Each row is a point. To make a cloud, some directions were put in groups of two or more. Within a group, all points are equally far from the middle, so they leave a hole (a ring in 2 directions, a hollow ball in 3). The other directions are filled evenly. Then the cloud was stretched, turned, moved and blurred a little. Count the holes, and give their numbers of directions, smallest first.

Cloud, 14 rows:
[[-34 -15]
 [  7 -51]
 [ 26   6]
 [-58 -20]
 [  7 -37]
 [-47  33]
 [ 11   8]
 [-15  12]
 [-34  -4]
 [-60  -8]
 [-54 -18]
 [ 11  -4]
 [-38 -15]
 [-36   8]]
Holes: 0

Cloud (21 x 3):
[[ 60 -46  19]
 [  7 -36 -21]
 [ 15  25 -58]
 [-23  17  26]
 [ 27 -43  -1]
 [ 12  51   4]
 [ 45  -4 -26]
 [ 31 -44   5]
 [ 30 -44   5]
 [ -1 -33  15]
 [ 55 -46  16]
 [ 11  30  53]
 [ 36  36  58]
 [ 37  13 -33]
 [ 42  20 -22]
 [ 11 -33 -30]
 [-44  37  -4]
 [-27   1  18]
 [-28  55 -10]
 [ 45  39  46]
 [  1 -35 -25]]
Holes: 1 (2)

Cloud, 54 rows:
[[-36 -34 -17 -19  17 -25]
 [ 25   8 -21  19  -9  29]
 [-16   1  19 -23 -20 -46]
 [ -2 -10 -22  49   8  -1]
 [  2 -23  24 -16  34  13]
 [ 31  31  -9  12  40  16]
 [-11  16  21 -42  20  22]
 [ 32  22  30  -1  28  -5]
 [ 36 -11  -4  20 -16  24]
 [-31  -2  10 -32  47 -14]
 [ 28 -17   3 -37 -16 -31]
 [-17 -36   7 -26  -3 -42]
 [-16 -33  16  -6  -2 -13]
 [ -8  11 -45   3  12 -15]
 [-12  35  14   0  -6   6]
 [-25  -6 -48  -4  22 -12]
 [-21  27   7 -28  27 -17]
 [ -2   4 -19  45  32  18]
 [ -7  18 -26 -44  46  28]
 [  0 -31  14  26  12 -19]
 [-40  12  30   4  39 -12]
 [  3  27 -12  18 -16  -6]
 [ 16 -24   2  28   4  -8]
 [ 25 -14 -16  12  45  16]
 [  1 -12  30 -38  17  10]
 [-27  30  -6 -13  29 -37]
 [-13  13   4 -60  24   4]
 [ 24 -36 -15 -22  -4  -4]
 [ 31  32   5 -24  22  -4]
 [-27   5  39  -1  -3  11]
 [ 10 -25   4  27  -1 -28]
 [  7  10  33 -40  18  -8]
 [ -8 -34 -45  -2   9 -27]
 [  1  21  34 -29 -26  23]
 [ -5  30 -21 -34  17  18]
 [ -9  17 -17 -15 -18 -57]
 [-14  32  -8   6  11  27]
 [-19 -33 -36  19 -10 -17]
 [ 21  -1  12  34 -12 -16]
 [ 11  11 -37   2   2 -20]
 [-34   6   0 -41  -5 -43]
 [ 28   1 -13  -3  10 -30]
 [-16  29 -21  -1  22 -42]
 [-20   8 -22 -30 -14  26]
 [ -5  23 -15  42  36 -33]
 [ 29   9  39 -32  45  -1]
 [ 22 -30  -4   5  -1   0]
 [-12  -8 -26  51  13  -5]
 [  1 -18   0  57  43 -15]
 [ 22   1 -13  22  16 -22]
 [-36  -2 -11 -32  43  -8]
 [ -2  -2  20 -38   6 -39]
 [  2  12 -19  27  37  36]
 [-22   7   3 -19   8  36]]
Holes: 1 (3)
